Rows are points. Examples show where two turns around zero, p and q, send a point. Where does a point land after both, in the order given? Backwards means that the second turn is done in reverse. Each puzzle has new turns, and all numbers are rounded.

Turn p:
[-2 21] -> [-11  18]
[ 31 -49] -> [ 49 -32]
[-55  15] -> [-56  -9]
[26 13] -> [18 23]
Turn q:
[-27  22] -> [ -3 -35]
[59 -9] -> [-26  54]
[-32 -13] -> [ 29 -19]
Where do these land?
p, then q: [51 18] -> [-53  10]
p, then q: [-17  17] -> [  6 -23]
p, then q: [-12 -63] -> [42 48]
p, then q: [17 23] -> [-26 -11]
p, then q: [-38   5] -> [ 30 -24]

Turn p:
[ 41 -57  23 -23] -> [38 57 36 -5]
[-64   8 -37   4] -> [-61 -24  -4  35]
[-18  28   5   0] -> [-19 -15 -20 -12]
[ 32  27 -43  15] -> [ 24 -54  17   2]
[-5 13 51 39] -> [ 18  15 -61  -4]
[-36  -8  13 -51] -> [-50  31  14 -21]
[ 49 -11 -13  14] -> [ 49 -10  20   4]
Turn q:
[ 18 -22  -9  -5] -> [-19  -2 -18  15]
[-40  -1   5  62] -> [33 29 49 33]
[-49   9 -37  22] -> [ 2 56 34 -7]
[ 50  29  12 -19] -> [ 20 -28 -48 -19]
[ 20 -15  30 -60] -> [-35 -56 -16 -23]
Where do these land?
q, then p: [-22 -47 -33  49] -> [  6 -31 -72   4]
q, then p: [-39 -42  29 -31] -> [-28  56 -31  13]
q, then p: [-47  34  29 -24] -> [ -1  52  12 -44]
q, then p: [28 15 -9 47] -> [ 41 -40   3   3]
p, then q: [ 44  -1 -39 -13] -> [ -4 -54  -6  26]
p, then q: [ 24  15 -23  -4] -> [-17 -27  -4  18]
p, then q backwards: [ 12  25  46 -24] -> [  0  43 -26 -31]

Turn p:
[ 26 -36   7  23  45  34   2 -15] -> [  4 -14  33  50 -17  23 -36   8]
[ 15  24  20 -23  -1 -10 -13 -25] -> [ 10 -17  -1 -20 -23  19  29   7]
[  9   1  -2  26   5 -12  33  25] -> [ 13  13   8  28  30 -20   9   8]
[ -8   2  -2 -34 -11 -25   0 -41] -> [-27  -7 -21 -24 -18  17  23  27]
[ 16   9 -60 -22  -5  29  28   3] -> [-37  37  18   4  30  37  10 -25]
[ 39  10  -6  36 -37  -6 -15 -14] -> [  4 -36 -27  27  12   7  25 -34]
[ -3 -12  46   5  12 -39 -42  40] -> [ 68  -5 -32 -13 -14 -23 -22  17]
[-61  13  -8  -7   5   4  -5   9] -> [-18   6  12 -46  10 -29 -23   6]
[-34 -10   5  -4 -10  24  13  18] -> [-16  24  12  -7  -9 -32 -16 -10]
Turn q:
[ 49 -26  10   7  28 -30  11   1] -> [ 17 -24  10 -12 -39 -46  17  -5]
[ 28  73   1  -9 -11 -17  41 -10] -> [  3  10  31  32  27  -8  39 -63]
[-15   0  16  24  29  17 -21  -1] -> [ -6  22 -20   2   4 -26 -28  15]
[-23 -22  11  13  28  -2  14   7] -> [-25  10   8 -14  -7 -22  -5  28]
[-12  16 -21  18 -37  14   6 -30] -> [-22 -18 -26  19  32  24  10 -13]
[ -7 -24   1   1  16   3 -20   3] -> [  6   3 -13 -17 -11  -6 -14  21]
[-17   4   2 -73  28   7  -9  -5] -> [ 34  24  31 -53  28  14 -10   3]
[ 28 -11  -4   3 -23  15  12  18] -> [ 13 -28  13  28 -10   8   1   8]
[-13  -4   2  14 -92   0 -17   0] -> [-26 -31 -22  30 -15  70 -20 -23]
[-19  -8 -18   3  35  -7 -17  18] -> [  6  33 -12 -15 -10  -8   8  30]
Where do these land?
p, then q: [ 22 -22 -14 -18  19 -31  -7  -2] -> [27  9 -3 34  9  3  2 28]
p, then q: [-14   7  16  -7  -7 -17  31 -31] -> [-29   9  32   5 -17  16  12  13]
p, then q: [ 33 -23   2  30  17 -13 -16   4] -> [ 15 -17 -32  23 -16 -22  -2  22]
p, then q backwards: [ -1  17  -1 -54 -97  30 -11  23] -> [ -10   44    2   14   13 -100  -27  -31]
p, then q: [11  1 -1 12  5 16  7 19] -> [ -2  -2 -10   4   0 -22  -7 -17]
p, then q: [-14  17 -19 -41 -34  17 -16 -24] -> [-12  -4  15 -26  48  38   0   1]
p, then q: [ 19 -20 -10   8  15  18  26  16] -> [-12  17 -18  26   1 -25 -15 -12]
p, then q: [ 35  -8  14   4  32  -2 -12 -18] -> [  8 -28  -3  32 -11  -5 -24  20]
q, then p: [-56 -10   5  44  20  -6  17 -23] -> [-14  16   3 -56  32 -28 -22  23]
q, then p: [-34 -13  29   1  29   6  -9  24] -> [ 30   0 -11 -47   1 -12   6 -17]
p, then q: [  0  53 -21  22   0 -16  -9  13] -> [ 16  -9  24 -38   7 -41   8  11]

Turn p:
[  7  -4   8 -64   9 -13 -21  33  -3 -27 -23] -> [-24  -6 -32  25 -11  25 -15  -1  32 -53 -15]
[-41  36 -35  -3  31  11 -31  54   0 -20   2] -> [-39  16 -15 -38  -4 -16  16  29  13 -56  38]
[ 28 -27  56  34 -15 -76  88  26  46  22 -22] -> [-15  33  -2  -1  18  50 -76  36   4  96 -54]
[  9 -21  75  49 -43  -8  18 -52  48  26 -48] -> [ 45  14  22  71   9  35 -26  28 -23  87  15]
[-12   3 -49   8 -11  26   5 -29  16 -13  -7] -> [  6  -4 -33   4   4 -45  28  -5 -18  13  18]
[-26 -13  -6 -31  -3  19  -3 -13  23  20  39] -> [-12 -41  -2  -4  42   3  15 -22   5   3  21]
[  5  59 -40 -24 -13  -8   3   9 -29 -20  24] -> [-33  30   6  -9   7 -51   3 -33   5 -41 -15]
[ 16  22  25  -5  21  43 -29 -11   5   0  33] -> [ 24  14  20  -5  15  25  35 -34  13 -21  28]
[-48   5  31 -29  35 -37  25  23 -48 -24 -12] -> [  3  -5   5 -15  26   7 -49  45  -2 -64 -37]
[ 37 -57  37  77 -92  15  15 -21  -1  70 -26] -> [  7 -20  66  53 -42  23  25  17 -45 117 -21]
[ 22   2 -42  -6  32  48   4  -4 -26   3  -3] -> [ 11   0 -26 -29 -21  -4  40 -29 -34 -25  -6]
[ -1  -4 -48  -4  21   8 -33   8 -26 -65  45] -> [ 15  -8 -15 -39 -13 -49  37  -8  52 -45  -7]
[  3   0 -12  -2  26 -28 -40 -22  -6  28  -3] -> [ 11 -21   8 -10 -30  -3 -34 -23  -2 -10  33]
Turn q:
[ 11 -37  34 -27  44  -6   1  49  31  21 -28] -> [ 37  49 -39 -25  -9 -23  12  -7  39 -38  14]
[ -2  21 -39 -56 -14  54  12 -45   9  19 -52] -> [ 88 -29  10 -10 -17  31 -38   3 -22  39   6]
[-10  15  28 -20 -34 -45  31 -24 -27  32  20] -> [-17   1  48 -14  -8  34  36  51   9   4  20]
[ 10  27 -11 -31 -37  25  -9   2  17 -13  52] -> [ 15   6  23  49  27  24  17 -15 -43   3  17]
[-32  47  10   6  42 -37 -27 -39  29 -39  29] -> [-38  58  19  17  -2  34 -15 -13  -2  25 -65]
[ 10  34   6  28 -22   3  45  10 -20 -37  46] -> [-44 -26  37  -9  43  21  23 -30 -23 -15   0]
[-32 -25 -48   6  25 -45  39 -50  33  20 -24] -> [ 24 -16 -19 -22  14  18  -3  59  35  23 -72]
[ 16 -36 -48 -24  -8 -19  11   3 -31  -9 -26] -> [  8 -30 -48 -17  17   5   7  20  12  40  26]
[-37   4 -21  42 -34 -48 -12 -17 -39   8 -23] -> [-55 -32  -7 -18 -30  -5  -2  55 -20  24 -16]
[-35 -41  38  15 -55  37  24  34 -53 -29 -23] -> [-25 -70 -23 -18 -53  15  33 -29 -11 -42  39]
[ 21   9 -18 -40  20  44 -54  45  32  38  50] -> [ 41  54 -11  67  33 -17 -32  -4 -24 -32  39]
[ 41 -37   3  40  23  46 -25  44 -55  28  12] -> [-25 -27 -15  16  12 -60 -42 -18  28 -37  63]
[ -6  12  43  39  45 -27 -42  37  40  -5 -36] -> [-22  67 -19 -27 -33 -53  -9 -20   1 -24 -36]
[ 45   7  23  23   5  19   6 -49  34 -34   3] -> [ 12  -6  44  11   5 -23  13 -53  20  29 -35]
Where do these land?
q, then p: [ 38  10  39  14   4   4 -56  -9  48   6  13] -> [ 12  52  41  16  -1 -21 -56   4  -4  24   6]
q, then p backwards: [-59 -27  -5   9 -41  -4  12   1   9 -21  21] -> [  1 -40   0 -37 -11  41   0  28 -22   3 -33]
q, then p backwards: [-35  46 -24 -18 -19  28 -24  35  18 -43   9] -> [ 22  23   2 -27  18  29  39 -22  -9  47 -48]
p, then q: [ 32 -65   3  62  37   6  29  28 -43 -16  23] -> [ 85  -1  -7 -43 -12  -6  33  -2 -13   7  65]
q, then p: [-35  24 -23   5 -33  34 -11 -12 -30   7  17] -> [ 18 -30  39  -4 -25   5  40  29   5 -10  -9]
p, then q: [ 31  23 -30 -30 -62   1  -2  -7  21   9 -15] -> [-32 -29  22  -6 -17   2 -15  46  -4   0 -54]
p, then q backwards: [ 11 -31  53  39  73 -55  -7  47 -23  58 -76] -> [-107   65   -7  -46   10   13   -6  -34  -48   45  -46]
q, then p: [ 27  27  23  -5  21 -25  25 -36  66  19 -60] -> [-27  40 -14  59 -11  48 -49 -44 -13  -6 -16]
q, then p: [ -2  12 -15 -53 -29 -11 -13 -55   7 -40 -25] -> [-18 -10  29  10 -13  27  25 -34 -68  31  -5]
p, then q backwards: [-50  32 -70  -1 -33   1   3 -41  -9 -24  10] -> [ 61 -20 -12  59 -22   2 -29  48  14  19  -6]
q, then p backwards: [ 15  -5 -23 -44  22  15 -23   4  30  38   6] -> [ -5  18  34  18  13  -8   3 -42  18 -38 -27]
q, then p: [ 13 -36  50  14  29  39  34  24 -49   0  31] -> [ 45 -16 -29   2  57 -18  14   5  61  21  22]
q, then p: [ 15  -9  24   7  29 -34  33  23 -45   8  47] -> [  3   3 -26 -29  69   9   4  21  26 -18  32]

Turn p:
[ 31 -47  32  35   0   3  -2  20  46  50  55 -42  11  18] -> [-24   8  26  47 -18 -40 -63 -39  12  -1 -25  -1  36  52]
[ 17 -24  30  34  50  49 -20  35 -28  12  16 -40  37  25] -> [-17 -53 -22   9 -27 -25 -32  22  32  31 -15 -29  22  64]
[-21  24 -20 -10 -39  37 -18  21   6  20  11  -3 -38   4] -> [ 20  -2 -34  40   5  26   4 -19 -27 -39  14 -12 -13  13]
[-60  20   3  13 -31 -50  20  10 -41 -61 -14  46  43 -26] -> [-24  35 -17 -69  30   0  37  47 -24  11  68  41   2  -7]
[-60  -9 -69 -15 -11 -21  46 -56 -34 -26 -29  33 -24 -16] -> [  3  35   4 -51  -6  35  85  -2 -62  17 -13  16 -38 -27]
[-15 -25  39  13  47  20 -38  28  56  37   3 -14   5   8] -> [ -5 -41 -15  26  -7 -25 -19 -28  19 -13 -27  -1  80  13]
[ -7  19 -17  19  -6 -62  42  31 -46 -13 -68  40 -12  -3] -> [-39  13 -27 -59 -40  -5  25  19   3 -18  34  39 -44 -53]
[ -1   9 -20 -68 -13  21  57 -26   7 -52  -7  40 -58 -53] -> [  1  11  28   8  39  64  23  48 -60 -20 -34   8 -34 -67]
[ 32  27 -21  29  18  19   0   7  34   6  34 -37   5 -14] -> [ 24 -28  44  26 -12   5 -17  -2  19 -22  -5  18  -3  45]
[ 25   8  71  37  10  30   0   6  26  46  14 -30  47  83] -> [  2 -41   7  25 -42 -36 -81 -38  15  46  40 -35  44  23]
[ -4   5 -52 -21 -13 -39   2  11  -3 -44 -47  43  45  26] -> [ -1 -19  -3 -49  36 -47  43  -4 -11  10  35  23 -45 -38]
[ -6 -13 -29 -87 -25 -17  11  -9 -31 -12  13 -16 -36 -37] -> [ 11  53   5  -5  33   8  26  33 -29 -41 -41 -45 -37 -21]
[  8  32  16 -21  25   0 -17 -26   7  45  11 -23  11 -23] -> [ 60   9  10  -8 -14   6 -24   2  23 -12 -20 -15  29   2]
[ 18   2  54  53  34 -15 -52   4  17 -13  20 -46  -3  65] -> [-26 -22  22  44 -29 -26  -1 -20  73  26  40 -33  49  26]
[ 11 -18 -14 -16 -49  16  -6 -38  -5 -17 -45  -4 -18 -56] -> [ -7  20  -4 -30  50  64   1 -21   5  -9 -29  -3 -35 -14]
[ 33  -8  -1   5   2  10 -27 -16  -9  22  32  52 -15  -2] -> [ 24  21 -24  47   4  -3  -9   3  15  33 -21  29 -11 -10]
Turn q:
[ 41  -9  17  41  19 -44 -23  11  35   6 -38  26  10  12] -> [ 40 -22 -25   4 -23 -20 -40  50  26 -22 -18  13  25  18]
[ 38  48  13 -10 -24  12  -7  -9   1  50  61  10  28  42] -> [ 16 -13  28 -40  23 -15   9 -38  44 -17  -5 -74  22  20]
[ 27  19   6  14 -69  11 -50 -26 -13  39  33  36 -24   4] -> [-17  -3  45  23  55 -50  -9  -7  21 -42  11 -41  20  36]
[-51  -5  17 -51  61  35  28 -40   4 -18 -52 -17 -12   3] -> [ -6  -1   5  11  -3  67  37 -15  -2  55  -8  69  30 -35]
[-24 -30  -8 -56  15  25  17  36 -20 -37 -51 -58  -2  16] -> [-41  10 -12 -32 -37  30  62  28 -16  41  23  48 -17 -13]
[ 73  55  27  24 -32  14 -23 -11 -13  24  83   0  -3 -47] -> [ -6 -36  44  30  -2 -59 -30 -52  45 -17   8 -85 -24  -1]
[-92  -1  28 -31  34  -3  -5  30   2 -20 -13 -35  -8   3] -> [-33   3  19 -32 -10  52  19   0 -26  11 -53  60 -31 -20]
[ 26  10 -33  40  22 -30   7  39 -31 -15 -30  71 -10  -1] -> [ 14 -22 -15   1 -13  -2 -61  57 -55 -13  25 -24  33 -10]
[ 26 -49 -47  23  38  -4 -34  23  17   4   9  40  -1 -10] -> [  7  35 -27 -19  -2 -48 -64  23  -3  -3  16  15  23 -28]
[-52 -18  29  -2  -6  57  14  -5  -5 -39 -36 -49  19   5] -> [-10 -25  -2 -11  12  28  45 -16 -10  40  16  69 -45  15]
[ 26 -50 -13  56  15 -30  35  24 -12  29   0  19 -43   6] -> [  6  46 -17  13 -29  16 -74  27  -6  -6  29 -12   4  40]
[ 21  47 -19  25 -51  18  13  -5  45  29  51  27  16 -14] -> [ 60   4  31   3  15 -50   1 -49 -10 -27   0 -51  -3  17]
[ 26 -23 -25  15  12 -48   3   2  29 -54  -4  26 -49  26] -> [ 32  30 -12  19 -13  17 -23  59   7 -52  30  10  -1 -36]
[-41 -16  18 -70 -11  -2  25   1   4   1 -40 -32  12 -35] -> [-37   6 -15  15 -36  17  67 -25 -24  14 -29  41   8   3]
[ 11  64 -30  18 -37  -3 -26 -46 -11  44  38 -44  22 -12] -> [ 12   2  20  22  48 -38  26 -16  23  30 -39 -78 -25  12]
[-56 -41  19 -37  15  -8  26 -24 -29 -42 -11 -19  46   1] -> [-35 -11 -65  -8  14  54  36 -26 -15   8  -9  41 -16 -18]
Where do these land?
p, then q backwards: [-26  -1  18  12  24 -40 -18  44  36  28  33 -25  -6 -29] -> [ 22 -30  20 -29 -29 -22 -23   3  37  35 -14  51 -20   1]
q, then p: [-56  62  -1  18  67   6 -29  45  18  16 -46 -33  17  -9] -> [-17   5 -89 -32  -5  -2 -54 -18  14 -22 -40 -16 -11 -60]
q, then p: [ -7  18   7 -22 -39 -14 -53 -61  38  16  22 -15  -1 -24] -> [-31 -24  54 -41 -31  17  12 -12  24   4   9  39  30 -37]
q, then p: [-16  18  16   1  49 -30 -51   6 -22   1  22  20  15 -35] -> [-13  -1 -38 -48  33  14  33 -21  30 -20 -30   3  27  -2]
q, then p: [-11 -38  -4 -25 -40  27  38  34 -36 -33 -11  -2  44  60] -> [ 20   7  15  30  -4 -26  25  46 -85  12 -21 -37 -33   5]
q, then p backwards: [ 18  32   9  47 -36  32 -55  -8  14  -2  43  21 -39 -37] -> [ 69   4 -13 -32 -17 -21   4  25  59 -14  32 -29  26  31]
p, then q: [ 35   5  15  -7 -17  14  14 -48 -40  18  44 -31 -16  -8] -> [  9 -24  67  -9  -3 -19  13  27  34  23  -2  -9 -13  35]
p, then q: [-69   2 -33  16  49   3 -36  11   7  50  -2  21 -15 -18] -> [ 40  -6 -67   3   7  -3  35   7 -37  -2  52 -31  28   8]
p, then q: [  1 -16  15  24 -38   8  44 -65  10 -50  10   8   6 -22] -> [-29 -32  56 -22  13  23 -22 -49   9  33 -15  10  34  16]
q, then p: [ 45 -82 -25 -16  17  30  26  42 -22 -31 -70 -19  23  33] -> [ 45  36 -23  43  12 -66  -3  12 -85 -28   8  29 -41  26]
p, then q: [ 33  12  22   8  15  -8 -15 -39  30   7  43  22  -3  39] -> [ 26 -22  -4  20   0 -29 -42 -15  32  -5 -30 -18   0  44]
p, then q: [ 16 -21  38 -37 -15  26  26  -7  -8 -23  -5  14 -55  16] -> [-24  -5  25  16   2 -17 -22  -3 -29  56 -17  20 -45  15]
p, then q: [ 40 -59   9  -9 -45 -22  64  31 -62 -14 -96  10  16  66] -> [-86  95  52  55  19  11  28  -2 -36  -4 -71  17 -14 -23]
p, then q backwards: [  2  44   2   5  -3   8  10 -25  43  51  36  21  24 -50] -> [-27  -7   6  38  29   9  21  -5  68  11 -19  51 -23  12]
p, then q: [-40  32 -49  31  41 -38 -11  19  16  18   4 -29  -6   6] -> [ 28 -10 -40   7  -6  30  36 -15  -1 -62  42 -18  -6  11]
p, then q backwards: [ 36  -8 -39 -45 -29  -2  45  20 -22 -52 -29  19  -3  14] -> [-33  21 -26  18 -17   2 -37  28 -34 -67  30 -35  -2 -10]
